Rows are points. To make a cloud, some directions were put in groups of two or more. Within a group, all points are equally far from the middle, so they leave a hole (a ring in 2 directions, a hollow ball in 3). The other directions are filled evenly. Then the cloud was stretched, turned, moved and blurred a little. Count the holes, and give their numbers of directions, smallest first.

Cloud (22 x 3):
[[-35 -55 -11]
 [-49  23 -12]
 [ -5  19  45]
 [ 16 -47  20]
 [ 34 -11 -34]
 [-94  -1  20]
 [ 20  -5  -3]
 [-19 -27   0]
 [  2 -24  32]
 [-21   8  52]
 [-47  10 -35]
 [-20 -22 -60]
 [-65 -70   7]
 [-62 -74  26]
 [-20 -38  29]
 [-31  16  13]
 [-42 -17 -67]
 [-48  -1  44]
 [ 10 -52  26]
 [ 12  -4  31]
 [ -9  24   6]
 [-28 -54  27]]
Holes: 0

Cloud (51 x 6):
[[-59 -61  54 -45 -37  71]
 [ -3 -29  29 -27 -60  18]
 [-15  14 -13  37  44  18]
 [-13  15  40 -12 -13  43]
 [  9   4 -31  14  -3 -23]
 [ 31 -97 -47  27 -25  -4]
 [-28 -14  -2  52 -23 -32]
 [ 52  24  -2  45  56   3]
 [ -7  11 -37  12  -6  -1]
 [ 39  -7  61 -17 -54   3]
 [ 19   8  -2  27 -17  16]
 [ 24   7  10  86 -34  -6]
 [-24  -9  -3 -18 -21  31]
 [-51 -37  49  15  78  -9]
 [-30 -17   0  44  14 -33]
 [-14  25  37  41 -50   3]
 [ 30  32  36  -1 -43  42]
 [-25 -66 -42 -16 -28  16]
 [ 24  39  -9   5  46 -21]
 [ 18  -8  79  -4   1 -35]
 [ 32  28   8 -45  16  20]
 [ 24 -26 -53  32 -25  23]
 [  6 -48 -76  14  13  40]
 [ 32 -65  15 -52  -3 -55]
 [ 11 -31  39  22  19 -25]
 [ -5  32  43 -24   9  20]
 [ 25  17  23  30  65  40]
 [ -3 -41  28  -8 -64 -85]
 [-15 -78 -32  23   0 -33]
 [-23  -2 -21  37 -31  -2]
 [-17  15  25   7  -4  69]
 [ 32   1 -32  25  44 -45]
 [-34 -27  19  78 -22  47]
 [ 23  -3 -63  30  -8   8]
 [ 20 -39  19   6 -10 -55]
 [ 41  48  -5  30 -74 -32]
 [-40 -65  -8  -1 -37  21]
 [ -4 -53  25  11  59 -37]
 [-34 -38  47 -27 -80   0]
 [-56 -64  50  23  -9   7]
 [-28  16 -27  41  17 -38]
 [-21 -66 -10  13 -11  42]
 [-19 -24  54  -7 -66  -5]
 [ 47  37  17  41 -19 -65]
 [ 36   8 -50  49  -5 -47]
 [ 21 -22 -44 -60 -25  57]
 [-17 -67 -48  59 -69 -13]
 [  4 -29 -25 -30  11  46]
 [ -8  18 -36  60  13  55]
 [-13 -32 -15 -32  27  30]
 [-46  51 -21   8   1 -27]]
Holes: 0

Cloud, 79 rows:
[[-47 -47 -47  41 -14  -3 -23  13]
 [ 47  53  12  -5 -19  -5  -9   8]
 [ 20   8   8 -29  52 -37  39 -80]
 [-33 -35  28 -15  26 -11 -41  35]
 [ 45  13 -35 -43   5 -67   4 -16]
 [ 52 -15  17 -51  -5  16  20   9]
 [-24  46 -37 -39  18 -19   7 -45]
 [-12  53  -9 -39  45  22 -21 -16]
 [ 35 -49 -14  -8  60  46 -36 -17]
 [ 16  43  25  17  94  24 -17  25]
 [  2 -28   3 -51 -29   5 -28 -30]
 [-28  21   3 -22  74 -43 -23 -49]
 [ 32  33   8 -21  75  19  63   4]
 [-60  -2   1   3  11 -30  19 -32]
 [-30  13  47 -42  17  -6  56  35]
 [ -6   1  90 -32  24 -38 -12 -11]
 [-14 -29  51  74   4  47 -22 -21]
 [ 22   5 -22  28 -46 -43 -31 -43]
 [-17 -26  68 -11  17  20  39 -70]
 [-29 -50  76   7 -14  -2 -50  -9]
 [ 31 -32  57 -47   5   6  59 -33]
 [  9 -11  52 -13  34  46  63  16]
 [ 21   1 -42 -40   2  -5   0 -16]
 [ 17 -14  39  24  37 -30 -24  23]
 [ 46  -5 -12 -37  11 -69  -9  35]
 [ 27 -32  52 -10  19 -37 -39  32]
 [  2  32  20   3  72 -43  15 -45]
 [ 42   9  46  24  46   1 -13  32]
 [-48  33  14 -29  16  32 -10 -28]
 [-17 -26  61 -37  71  38 -18  43]
 [-38  28 -24 -25  47  -1  42  40]
 [ 50 -27   2  -5  -3 -29  11 -39]
 [-28  17  44  49 -27  -3   7 -20]
 [-12  11  96 -40  45   4  12 -19]
 [-21 -89  42 -16  56  19 -15  -3]
 [-14   0  -8   5  44  86  43   6]
 [  0 -23  91 -13 -12  -4 -64  10]
 [ 13  14  13 -37  57   6 -82 -52]
 [-46   2 -78   1  25 -19  47 -13]
 [ 19  21 -17   0   1  58 -50 -10]
 [  3  55  40 -10  66   1  45   4]
 [-23  26  23  22  34  66 -57 -46]
 [ 49 -27  20 -76  12  29 -14  12]
 [ -4 -27   6 -16 -25 -18   9  44]
 [ 15  58  37  21  36 -19  46 -24]
 [ 58 -16 -44  41  73 -15 -10 -17]
 [ -3  46 -21 -65  57  14   6   1]
 [-19 -41   4 -17   4 -57 -74  15]
 [ 33 -26  52 -52 -10 -19 -45  15]
 [ 20  29  30  -6  58  26   6 -54]
 [  0 -40  41  39  23 -11  -3 -63]
 [ 22  -1  47 -12  17 -59 -15  11]
 [-65 -42 -56  21 -27  21  36  -1]
 [ 17  37   5 -34  -5 -31   9  57]
 [-18  44  54 -45  -4 -43 -36   8]
 [ -2 -17  53 -16  70  82 -38  -3]
 [ -7  50 -11 -15 -22 -47  38  30]
 [  0 -53  -8   4 -32  -4 -94 -48]
 [ 20 -17 -11   9 -31 -52 -53 -20]
 [ 71   6 -12  -7  24  -5 -29   2]
 [ -6  -4 -53 -28   7  17  18 -32]
 [ 41  22  -5  20  40 -63  44 -28]
 [  2 -65 -26 -29 -58 -11  16 -39]
 [ 32 -26 -25 -19 -20 -65   9  -7]
 [ 59 -28  19 -12  68  11 -17 -11]
 [ 10  16 -35 -14  73  29  21  -3]
 [-17 -38 -20  22  29  24  52 -55]
 [-33  11 -33 -63  50 -34   6 -10]
 [ 14 -10   3 -14  68  31  10 -27]
 [ 18   2  80 -24  89 -15 -45   6]
 [ 33 -27  24 -11  50  13 -67 -73]
 [ 62 -17  48  -4  23  52  -1   9]
 [-32 -46 -55  10 -11  22 -19  36]
 [ 56  21  13 -75  46   6   2 -12]
 [ 22  21 -30 -44 -17 -34  13  -7]
 [-41 -60  43   5 -14  10   7   7]
 [-23  45  -1  12  61  31  -6  16]
 [ -5 -88  63  30  26 -11 -49 -45]
 [ 26   3   0 -12 114  -3 -31  11]]
Holes: 1 (3)

Cloud (100 x 9):
[[  97   59  -32   -5   -6   22  -46  -26   51]
 [ -14   17  -54   -7  -23  -31  -17   15    8]
 [ -48  -29   42   17  -24   53  -34   -4   18]
 [ -23   16  -39  -10  -27   -7  -24   37  -22]
 [  32  -15    4   29    4   45   32  -33   33]
 [  48  -34   10   36  -20  -45  -56   25   18]
 [  -1  -14  -30  -54  -20   62  -42   28   39]
 [  22  -64   -1   23   56   26   -6  -23   24]
 [  67   36   13    9   43   10   -5   11  -45]
 [  19   -7   60   11  -43  -44  -63   12   41]
 [  56  -54  -29  -15  -33   34  -71   14   64]
 [   2  -44   83  -31   22   -8   23  -21  -13]
 [   7   -2   36    9   11  -66  -46  -13   -7]
 [  16   31  -45   17  -46  -30  -14  -42   12]
 [  15  -35   35  -17  -25  -19   52   20   60]
 [  91   15    8   21   17   32   23    1   39]
 [  73   43   30   35   -8   19  -49   25   31]
 [  77  -13   11  -35  -27   -4  -63   -1   73]
 [  33  -74  -27   -9  -18   -2  -61   -9   -9]
 [  64  -13  -37    3   40   -3  -31   29   -6]
 [ -36  -85  -37   -8   16   25  -45   11  -19]
 [  25    9   36  -57  -29   25  -17  -13  -36]
 [  40   10   43  -13  -22   39  -14   49  -15]
 [  -4  -11   10  -21   13   -3  -30  -48  -64]
 [  -2  -51   -5  -11   39    4  -59   33   -5]
 [ -20  -34  -10  -43   43   30   24   13  -65]
 [  17    9   26   13  -34   49    9   52   42]
 [  69   16  -20   27   -1   48   31   -9   -6]
 [  31   37   52   36    9  -27   49   -2   12]
 [  18  -62   -2   38    8  -44  -11   -6  -54]
 [  16  -46  -16   30   -8   -3    1  -36  -59]
 [ -23  -96   44    1  -24   29   32  -10  -16]
 [   7   39   21  -29   27   24  -45  -30   13]
 [  19   14    7  -51  -65  -40    0   14   45]
 [  18   -6   45  -51  -45    7  -24   25   70]
 [  -6  -33   63  -34    6   40   33    0   20]
 [  19  -22   42  -36   -1    1  -32   52   36]
 [  22    3  -21   -7   24   -2   27  -27   30]
 [ -23  -42   28   37  -50  -36  -39   22   -6]
 [  25  -47    3  -31  -15   17   22   71   29]
 [  92  -33  -22   33   21   37  -38   -6   34]
 [ -14  -65  -36  -26  -28   56  -21   25   -6]
 [  -3  -39   17    3  -62  -34  -20   37   72]
 [  49   15  -32   -3   38   12   24  -20  -27]
 [ -59  -90   10   15    4    7   -7  -33    1]
 [ -86  -47   18  -10  -23  -17  -49    0   28]
 [  50   53   59   -7  -17   -3   16   32   29]
 [  33   46   44  -33  -61  -13  -32  -42  -11]
 [  20   -8   32  -11  -28  -14  -39  -61   81]
 [  22  -25   61    1  -58   12  -46   -3   67]
 [  35   -6   11  -35   25   -3   48  -30  -48]
 [  44   -3  -34   40  -31    9  -40   17   99]
 [   9   12    5   76  -30   12  -62  -27   58]
 [  12   35  -28   34  -17    3  -39    4  -43]
 [ -26  -10   14  -35   -1   -9  -36   43  -39]
 [  42  -24  -43  -42  -49   17  -40   16   96]
 [   1   48   35  -18  -67   -9   14  -45   27]
 [ -34  -58   68   32  -15  -43   27   -3   34]
 [   5  -44   17  -71   -5   37   23   12   -3]
 [ -34  -52   12    0  -59   -6    6  -29  -15]
 [ -26  -49   44   13   29  -35    8  -44  -53]
 [  49  -23   20   -5  -26   28   -1  -34   76]
 [  54   53   10   52  -30   32   -7    7   32]
 [ -12   -1   13  -20    9   -4   26  -37  -73]
 [  31  -16  -46   -5  -31   33  -20   58   30]
 [  10    2  -15   20    7   49  -84   14  -11]
 [  16   -4  -46    1    6  -28  -23  -54    6]
 [ -41 -112   26   25   12  -46   -1   30  -26]
 [  34  -53   -4   55   -2   61  -20   24  -33]
 [ -22  -58   -4  -34  -28   44  -76  -29   11]
 [ -10  -12  -76    8  -26  -13  -19   -9   19]
 [ -20  -48   43   25   -7    9  -44   59   29]
 [  29   16   27  -55  -22  -41  -52   17   38]
 [  38   -9   21  -27  -33   45  -11  -33   70]
 [ -33   28    5  -75  -34    4  -17    8  -25]
 [ -64  -40    6   -7  -12   37  -46  -30  -30]
 [  51  -25   42   69  -23  -15   -1  -14   59]
 [  56   35   54   34  -19   25  -50  -36   18]
 [  37   17   32  -21   18  -34    6   45  -35]
 [ -67  -32   26  -25  -13   25   18   48    2]
 [  37  -37  -35  -34   24   63   10   24  -15]
 [ -40  -88  -11    3  -11  -17  -70    0   17]
 [ -19  -30   24   22   46   31  -42   12  -54]
 [  -9  -31  -40  -15  -10   12   12  -53    6]
 [   6   27   39   11  -24  -33  -81   25   14]
 [  61   52  -29  -37  -34   13    1   -4   71]
 [ -44  -25   14   63    3  -17  -31   16   32]
 [ -18   -2   50   -2  -14   60   12   -5  -45]
 [ -12  -76  -17  -13  -31   24   31   33   43]
 [  -3   34   40   16    9  -59    6   -5   10]
 [  72   22   39    1  -26    3  -70  -24   85]
 [   3    1   -4    7    5   79  -39    0  -23]
 [  39  -51  -12   13    9   10  -77   36   46]
 [ -43  -27  -48  -28   -6   39  -45    2  -33]
 [ -46  -81    6  -24  -26   36  -28    3   42]
 [ -13  -10   40   10   -7   20   -6  -62   29]
 [   0  -57  -46   34    6   62  -21   15  -24]
 [  18  -48  -39   35  -32   41   -6   27   61]
 [ -25    4  -25   24  -48   32  -71   43   45]
 [ -18   39   55  -25  -41   37  -54  -43    6]]
Holes: 1 (8)

Cloud:
[[-38 -49 -52 -10 -16 -14  30  -5 -21]
 [-82 -32  33  15 -53   7 -23  -5  23]
 [  3 -24   3 -30 -76  31   1 -46 -51]
 [ 52 -55 -20 -48 -34 -36  40 -29   6]
 [-17  42 -54 -39   0 -10  42  -2  58]
 [-42  43  27  16  14 -36 -18 -23 -47]
 [ 72 -39 -32  22  -8  10  19  29  10]
 [  0   3  26 -40 -75  -2  -9 -46  -3]
 [ -7 -24   7 -28 -30  22 -60  33  -8]
 [-18  31 -35  16 -33   9 -46  31 -29]
 [ 34 -36  33  28  17 -59  14  33   9]
 [-28  57  13  34 -61 -45 -11 -28 -35]
 [-29 -17 -48  -5 -46  29  55 -15  -5]
 [-29  16  21  -5 -19  14  83   1  21]
 [-26  -6  -8 -67 -50  57  -4  16 -34]
 [  4 -11 -26 -49  62 -27  34  53  14]
 [-10  25  22  23 -32 -72  -7  -7  53]
 [-36 -38 -26   3  31  29 -13 -36 -31]
 [ 29 -57  22  34 -21   5 -21  -6  59]
 [ -4 -67  -4 -32 -50   9  48 -36   6]
 [-16 -21  -1  19 -50  -8  42 -67 -39]
 [ -5  15   5 -14  55 -30  -2  44  -6]
 [-22   3  12 -44 -30  32 -34  21  45]
 [ 34  47  18  12   2 -64  46 -21  35]
 [  6  19  24   2  38 -49 -13  15 -31]
 [-81  34   2 -42 -19 -47  22 -57  34]
 [-79 -20 -10  12 -15  32 -42  -3 -25]
 [ 65 -33  -2  36 -59 -19 -25 -20 -48]
 [  7  13  -8  70  -8  -3 -13 -76  -4]
 [-77  47  67 -14 -16   7   1  -3  30]
 [-40   6 -21 -41   0 -48 -34  -6  19]
 [-19 -15  37   6 -47  12 -49  -3  55]
 [-78  47   5 -51  -1 -67   3 -45  22]
 [ 49 -35  22 -52  38 -11  54  17  -1]
 [-53  28  16 -25 -68 -12  23 -65 -35]
 [-16  -8  31  50 -30   8  55  -2 -25]
 [  2 -18  27 -23  29 -18   2  80  33]
 [ -6  12  22  48  34 -49   2 -65  13]
 [-65  41  12   0   7 -23   3  44 -21]
 [-25  66 -61 -74 -19  16  64 -19 -21]
 [-33  34  50  60  31 -13 -13 -50  -4]
 [-43 -50 -53 -52  -2  34  45   2 -48]
 [-51  -2   9 -51  26  62  -9   7  -3]
 [-33 -50  -5 -42 -26  56 -17  31 -34]
 [-28  46 -23  25 -23  46   8 -37  23]
 [ 26  30  21 -44  20  14  26  19  77]
 [ 61 -35  27  52 -42  -1 -19 -37  24]
 [-11  51 -37 -20  14  -6   0 -35  46]
 [-10  -6 -12  41  -8  44   7 -64   9]
 [ -5  29 -45  19  -5  22  51   3  36]
 [ -2  27  27 -59 -38  34  34  18 -36]
 [-81  -6  42 -64  -7 -13 -17 -54   4]
 [-37  35 -28  18  10  25  30  13  60]
 [ 30 -52  11  17  -2  45 -27  72 -22]
 [-70  21  11  29 -21  70 -38  15  28]
 [ -6 -49  33 -32 -42 -56  -1  26  -7]
 [-34 -32  -6   9   9  -1 -17 -66 -57]
 [ 18 -11   8 -43  34 -56 -32 -56  18]
 [-49 -48 -26 -13  -8  36 -10 -17 -59]
 [ 51  55  14 -14  31 -27  17 -12 -15]
 [-15  70  14  11 -34 -58  33 -38  11]
 [ 12  42 -13  23 -59 -31 -32 -39 -30]
 [ 18  38  20 -56 -29 -68   8 -55  32]
 [-58 -67  17  25 -48  32 -23  20  17]
 [-42 -15 -19 -69  -7  36   0 -64 -54]
 [  5  33 -44 -33  65   6  50 -32  29]
 [-39 -20 -36  48 -43  50  20  45 -18]
 [ 22  72 -20  32  16  16  10  -5  37]
 [ 20 -48   1 -18   1  30  30  58  54]
 [-44 -44  14  42 -12 -31  17 -12 -40]
 [-20  24  -8   7   4  -8  87   8  15]
 [-14   5  -9 -63 -38 -58  -4  -8  45]
 [ 32  22  22 -65 -39 -48  45   7 -27]
 [ -4   6 -39 -25   0  44  40 -68 -27]
 [-75 -26  -2 -28   1  52  -8  23  31]
 [-17   6  47  28 -12 -68 -24  39  51]
 [-12 -47  60  49 -55  -6  -9  -5  47]
 [ -5  41 -23 -74 -21  -4  10  53  35]
 [  8   9  -8 -79 -24  -9 -34 -23  -9]
 [-49  81  32  31  32  -5 -19   4  13]
 [-14  -7 -12 -45  13 -71  -3 -45 -58]
 [-59  24  26  41  34  42 -23  31 -14]
 [-52  23  23  40  -7 -49  10 -33  48]
 [-27 -20 -31 -62  12  49  55   3 -60]
 [  0  35  -4  -7  21   2  62 -30 -45]
 [ 26  75  10 -28  -3 -56  36 -35 -17]
 [-51  57  -1 -28  63  -3  10   7  21]
 [ 72 -40  -3  20  -4  47 -12  16 -28]
 [-26 -45   3 -43 -19  17  -1 -69 -67]
 [-69  49   5 -44 -33 -47   9 -51 -44]
 [-32  13  54 -26 -14  30 -23  55 -10]
 [-30 -82  10  -3   7  28 -16 -36 -25]
 [ 40 -58 -16 -35  -9 -68  22 -24 -33]
 [ 50 -27 -16   1 -44 -36 -11 -25 -54]
 [ 22  48 -55 -38   2   4  14 -42 -31]
 [ 22 -29  62 -31  38 -39  -4 -32   9]
 [ 47   2 -38  33 -23  10  22  57 -25]
 [ 46   5  16 -40 -35 -65  51 -13 -17]
 [ 24  -1  26   2   8  41  21  30  72]
 [ 43  66   5  33  -3 -15  35  21  40]]
Holes: 3 (2, 2, 4)
